Each row is a point. The window is the flat piece filled in between its corners: a triangle in 3 columns, a solid with four corners in 4, and so on. A path goes straight from each point to the next, and from the last back to the first. After which points does the path pass through the window?

Window, 3 rows:
[+1.32 -1.01 +2.22]
[+0.04 +0.75 +2.22]
[+0.48 +0.53 -3.87]
Path:
(1): [-0.16 +0.07 -4.72]
(2): [-0.74 -1.10 -2.38]
(3): [+3.12 +0.74 -1.59]
(4): [+2.75 -0.87 -0.94]
(5): [-1.29 -0.17 -0.49]
(6): [-1.51 +0.00 +1.35]
(7): [+1.64 +1.31 +2.63]
(8): [+3.19 +1.07 -3.70]
Through the window after points: 6

Window:
[-1.22 -5.16 -0.70 -2.35 -2.31 +3.03]
[-3.32 +2.38 +1.34 +0.81 +1.45 -5.01]
[+1.55 +0.72 +1.24 -0.41 +2.40 +1.46]
[+1.06 +0.81 -2.49 -2.62 +0.13 -0.88]
[+0.07 -1.79 -0.84 +1.67 -0.21 +3.58]
[-0.52 +4.09 +0.03 -1.13 +2.05 +1.27]
Path:
(1): [-1.70 +1.67 +3.54 +0.75 -2.35 +0.54]
(2): [-2.28 +0.01 +0.59 +0.34 +2.49 -1.92]
(3): [-0.90 -1.16 -0.87 +0.47 +1.75 +0.16]
(4): [-1.78 +0.41 +1.65 -0.82 -1.52 -0.66]
(5): [-0.81 -0.15 +1.67 -2.03 -0.87 -0.27]
(6): [-1.73 +0.55 -2.59 -0.38 +3.08 -0.83]
(7): [-4.79 +1.66 -0.06 -1.55 +4.20 -1.61]
(8): [+0.78 +1.24 +0.46 +0.59 -1.43 -2.89]
Through the window after points: 3, 7

Window:
[+1.36 +0.93 -1.78 +1.72 +0.66 -0.23 -0.95 -0.69 +1.45]
[-0.20 -1.51 +1.12 -1.76 -1.77 -0.74 -3.10 +0.06 -0.31]
[+2.65 +0.18 -0.10 -4.24 +0.41 +1.14 -1.89 +0.76 -0.76]
[+4.12 -1.22 -1.00 +4.85 -2.56 -2.13 -0.83 -1.39 -1.67]
[-1.02 +2.72 -0.58 -5.16 +0.36 +0.13 -0.65 -2.12 +0.38]
[+2.10 +3.16 -2.34 +1.64 +0.58 +2.46 -6.12 -4.59 +2.36]
[-1.70 +2.82 +2.14 +1.21 -3.70 +1.98 -2.13 -0.61 +1.65]
[-3.02 +3.21 +1.26 +1.80 -1.69 -0.89 +0.52 +1.38 -2.34]
[+0.56 -2.01 -1.37 -0.14 -4.01 -0.34 -1.30 +1.17 -1.81]
Path:
(1): [+0.33 +2.11 -1.19 -0.72 -0.84 -0.67 -2.37 -1.15 +0.97]
(2): [+0.50 -0.17 +1.16 -2.29 +0.29 +2.38 -0.05 -2.59 -2.26]
(3): [+1.31 -1.10 -1.24 +1.21 -0.46 +3.81 +0.27 -2.41 -0.47]
(4): [+0.22 +2.37 +0.90 +0.77 -2.82 -2.51 -2.71 +0.07 +0.57]
(5): [+2.01 +2.05 +2.36 -2.07 -3.55 -4.07 -2.79 +0.48 +0.25]
(6): [-1.36 -0.92 -0.45 -0.26 -1.16 +1.33 +0.54 +0.13 -1.32]
(7): [-0.28 -0.26 +0.77 -0.51 -1.34 +0.75 -1.69 -1.03 -0.13]
(8): [+0.03 +2.78 +0.61 -0.85 -3.21 -0.95 -3.80 +1.52 +1.38]
(9): [+0.99 +1.00 -0.47 +0.96 -3.68 -1.65 -3.01 +1.87 +0.13]
(10): [+0.53 +0.76 +1.07 +2.90 -0.23 +2.81 +0.67 -5.01 +0.10]
(11): [-0.66 -0.99 -0.23 -0.58 -0.78 +0.71 -2.08 -0.91 -0.56]
(12): [+2.61 +1.36 +0.78 -2.68 -3.90 -3.07 -2.63 +1.62 +0.48]
Through the window after points: 1, 3, 7, 9, 11

Window, 12 rows:
[+0.60 -1.90 +3.20 -1.40 -2.38 -3.01 -4.57 +0.21 +2.64 -2.48 -1.48 -1.04]
[-0.77 +1.64 -3.32 -2.48 +0.89 +0.37 +2.10 -0.09 +0.27 +1.16 -0.33 +1.75]
[-1.02 -2.36 -0.26 +3.16 -1.82 -0.79 +3.12 -1.71 +0.15 +2.46 -0.53 -0.12]
[-1.62 -0.49 -4.60 -2.60 -0.23 -1.67 -0.84 +0.33 -2.50 +2.42 -2.45 -1.98]
[-0.17 -0.76 +1.11 +1.15 -1.25 -0.66 -6.94 +0.63 +1.02 -3.89 -3.39 +1.48]
[+2.66 -0.60 -1.39 +1.15 +0.36 +0.67 +0.74 +2.80 +0.73 +1.74 -0.15 -0.21]
[-4.03 -3.99 +1.19 +1.55 -2.02 +3.39 +2.57 -1.30 -2.31 +4.43 +3.25 +0.70]
[-0.96 -1.42 -0.86 +2.78 -0.35 -2.44 +5.20 +4.68 +0.98 -0.30 +0.80 -1.59]
[+0.24 +4.41 -3.21 +1.99 +1.71 +2.49 -1.40 -1.24 +1.26 -1.44 +0.31 -2.82]
[-2.61 -5.50 +0.77 +2.42 +0.51 +1.58 -0.01 -0.56 +3.22 +1.93 +2.00 +1.20]
[+1.76 -0.50 -3.55 -0.54 +0.63 -1.03 -0.12 -1.14 -1.23 -1.67 +2.15 +0.49]
[-0.69 +0.82 +3.25 +3.51 +5.64 +3.17 -3.35 -1.12 +0.19 -0.47 -1.94 -0.95]
Path:
(1): [+0.65 -3.86 -2.17 +0.09 +1.01 +2.38 +0.93 -1.73 -1.08 +0.71 -0.68 -1.61]
(2): [-1.75 -2.99 -1.38 -0.69 +0.04 +1.01 +4.06 +1.90 -1.54 -1.20 -0.84 -1.47]
(3): [-0.28 -1.25 -0.17 +2.18 -0.39 -1.38 -1.37 +0.48 +1.24 +1.70 +0.59 +0.73]
(4): [-0.76 +1.24 +1.85 +0.05 +0.61 -2.00 -1.94 +2.04 +1.62 +1.01 -0.97 -0.22]
(5): [+0.72 -0.75 -3.13 +0.60 +1.25 +1.88 +0.89 -1.80 +0.15 -1.26 -0.91 +0.11]
(6): [-0.28 -2.09 -0.42 +0.04 -0.29 +0.05 +0.99 +0.16 +0.85 -0.04 -0.97 -0.80]
(7): [-2.29 -2.04 -0.81 +2.60 +1.29 -0.84 -0.96 +1.89 -0.92 +3.00 +2.46 +2.05]
(8): [-0.18 +0.62 -0.27 +0.24 -0.01 -1.38 -1.27 +0.53 -0.22 +1.66 +1.12 +1.84]
(9): [+3.07 -3.28 -4.94 +0.98 +0.89 +2.82 +2.74 -0.58 -0.12 -3.29 +0.22 -3.77]
(10): [-0.91 -3.43 -0.54 -0.77 -0.56 +0.73 -0.61 +0.31 -0.55 +0.19 -2.01 -1.95]
(11): [-0.22 +1.98 -0.90 +0.90 -0.17 -3.02 +1.26 +1.54 +1.82 -0.03 +1.08 +0.98]
(12): [-3.28 +0.68 +1.82 +2.56 +0.68 -2.35 -3.33 +1.11 +0.16 +1.22 +2.59 -0.81]
(13): [+1.58 -2.15 -4.78 -1.55 +0.26 +2.83 +3.83 -1.27 -0.48 +1.28 -2.95 -0.94]
(14): [+0.12 -2.39 -0.58 +0.11 +1.13 +0.35 +0.68 +0.08 +0.06 +0.09 -1.00 -1.74]
(15): [-1.88 +3.02 -2.45 +2.77 -2.30 -1.90 +1.04 -0.31 +0.47 +2.31 +4.45 +2.84]
(16): [-1.77 +0.00 +0.96 +1.17 -0.09 -0.59 -0.71 +1.48 +0.35 +1.39 +0.25 +1.43]
Through the window after points: 8, 10
